Every row gives one point. The points of each table are mixes of a few directions, plus a little noise. Count the directions of each table, and those that both share. Where both have some left over, give the other angles between the two spaces (their principal angles), to ten degrees, smallest first.

First, 7 rows:
66 -53

-45 36

62 -50

-8 6

-53 43

13 -11

-36 28
Second, 6 rows:
23 -16

-11 9

-25 20

7 -5

-71 58

80 -64
Directions: first 1, second 1, shared 1

First (5 x 3):
64 47 -6

17 -1 -12

34 30 0

-44 -72 -21

-72 -2 39
Second:
53 33 -9

-95 -58 16

5 3 -1

37 22 -6
Directions: first 2, second 1, shared 1

First:
59 -15 59 -54

-14 23 -12 20

-39 -21 -70 28

-25 -22 95 -2

-30 18 -64 37

21 8 9 -14

28 11 -19 -13
Second, 5 rows:
-5 16 -9 -16

-75 -2 56 -37

36 -43 12 48

32 31 -44 -54

15 0 -16 60
Directions: first 3, second 3, shared 2; angles 80

First (9 x 6):
34 21 64 -19 -8 -27

-64 -36 -76 44 -5 52

22 3 -78 -31 50 -17

-43 -19 15 39 -34 33

2 6 65 9 -29 -3

42 16 -28 -39 40 -31

26 17 65 -12 -14 -20

24 13 22 -17 4 -20

-41 -23 -47 28 -4 32
Second (9 x 6):
-38 95 -82 -32 24 -69

-26 -20 -5 15 -8 26

62 -7 -54 4 29 -20

-5 -32 12 -21 13 26

-27 -37 70 23 -38 43

-7 -46 33 28 -21 42

20 60 -5 23 -20 -54

6 21 2 -13 5 -19

11 -34 28 -28 17 21
Directions: first 2, second 4, shared 2

First, 6 rows:
23 24 -2 -11 -46 66

2 -13 -10 41 26 -51

8 -8 6 -20 -24 18

-47 -38 15 -5 -38 -1

20 65 -26 29 68 6

-7 -32 15 -32 16 -38
Second:
95 -12 -7 -28 4 32

42 -4 -5 -7 1 8

-33 -10 -20 62 36 32

-34 10 15 -23 -20 -27

-40 -5 -1 12 13 24

-31 21 18 -16 -34 -69
Directions: first 4, second 3, shared 2; angles 60

First, 10 rows:
-10 27 2 -16 -95 57 68 -1

-11 17 10 -13 10 -44 6 -17

2 9 6 -13 12 -27 15 0

-27 40 2 -9 13 -21 -15 -17

-6 -10 21 8 4 6 -7 -10

35 -5 -48 -6 24 -12 2 41

13 -16 1 9 29 8 -12 16

4 -20 -18 14 -23 11 -17 -6

3 -27 11 15 15 -3 -24 -9

-1 -13 13 14 12 26 -15 2
Second (7 x 8):
16 2 1 24 25 -11 24 -15

57 23 -2 8 10 9 26 -55

4 -13 -8 -3 -25 -28 22 -18

-19 -3 -3 -15 -2 16 -18 14

-27 -4 18 2 -23 -16 -30 54

-58 -28 -20 -30 2 17 -17 20

27 23 14 13 13 13 -7 -1
Directions: first 5, second 4, shared 1; angles 50, 80, 90

First:
-15 20 2 -19 9 -9 -17 -16 -5

-22 23 11 -15 7 -5 -7 -15 18

50 -24 -22 -5 -8 -21 9 3 -42

-7 17 14 -13 0 -10 10 -11 32

48 -39 -38 10 -4 -7 -11 15 -82

-64 23 17 11 13 34 -26 1 26

-3 -32 -17 38 -1 34 -14 29 -37

-44 43 43 -16 3 1 19 -18 95

57 -32 -10 7 -18 -17 37 13 -6
Second (9 x 9):
-12 37 14 -36 7 -27 -2 -27 23

36 52 33 -23 -27 -41 34 40 10

-14 -46 -24 36 9 40 -18 3 -22

37 -22 -6 12 -14 -5 24 18 -7

-1 23 14 1 -8 -2 2 24 -3

-7 32 16 -13 -3 -11 -1 9 6

-51 -49 -36 14 37 41 -44 -61 -3

47 20 15 -21 -21 -41 39 15 13

-35 -46 -28 31 21 46 -33 -19 -17
Directions: first 3, second 3, shared 2; angles 80

First, 8 rows:
15 -10 -22 3 -31 -12 -7 3 -3 22 -9

17 -2 -1 3 2 0 -2 9 -4 -28 -8

0 -19 -4 -7 -39 19 15 5 9 -3 -14

-28 17 0 0 95 6 8 6 18 -9 8

15 -34 5 13 -16 -4 36 -24 -1 0 0

-22 11 18 2 48 4 9 -12 4 -2 17

6 -26 22 19 -42 -10 -2 14 -7 22 6

-2 62 -18 -32 -19 -2 -57 -1 -16 -1 1
Second (9 x 11):
-19 12 19 0 6 46 1 -18 11 16 21

-39 19 40 9 -7 30 3 -24 4 -4 -12

15 -11 -13 8 23 -29 -9 37 -1 -17 -14

28 -16 -19 -21 3 -60 19 0 -21 -25 11

16 1 -16 -13 7 2 -11 15 1 6 23

-12 16 9 -9 -35 0 -2 -23 -9 2 -9

12 -8 -24 15 -15 -30 -22 35 -1 -2 -46

-35 25 36 0 -5 57 -4 -25 9 13 14

32 -39 -31 9 24 -16 26 4 7 13 11
Directions: first 6, second 5, shared 3; angles 50, 70

First, 10 rows:
-15 -6 -22 17 2 19 7 -20 15 1 -22 23

-29 3 -10 -11 -22 -21 -11 3 -17 -18 18 -11

-14 -1 9 -8 -6 2 -8 -5 -6 -7 6 2

4 -24 -3 18 4 10 -5 -17 3 -1 -15 13

-4 -24 -55 35 -9 -32 -7 -11 -2 -12 -8 -7

40 25 -24 15 20 -11 27 25 21 25 -8 -16

11 -41 23 17 14 45 -7 -37 8 5 -29 37

41 34 95 -51 18 23 5 35 -12 22 25 -16

-29 62 16 -55 -16 -19 7 44 -13 -4 42 -34

-3 -22 -27 23 -5 -12 -8 -15 -2 -10 -8 3
Second (10 x 12):
2 5 -19 -4 -40 18 24 20 -43 3 -37 21

-8 -1 -5 -1 -5 4 3 -2 -3 -2 -3 6

85 3 33 8 33 -35 -3 33 3 25 19 -45

-46 2 -32 -8 -42 31 17 -6 -27 -12 -34 37

-5 3 -12 -2 -20 11 12 7 -18 -1 -17 13

-37 -3 -6 0 4 8 -10 -24 17 -13 9 11

-14 3 -15 -4 -27 16 14 4 -23 -4 -23 19

49 0 27 7 34 -29 -10 12 16 14 25 -34

-21 -2 -2 0 4 2 -7 -13 13 -7 7 2

-4 -8 29 6 60 -27 -37 -30 65 -4 57 -31
Directions: first 4, second 2, shared 1; angles 80
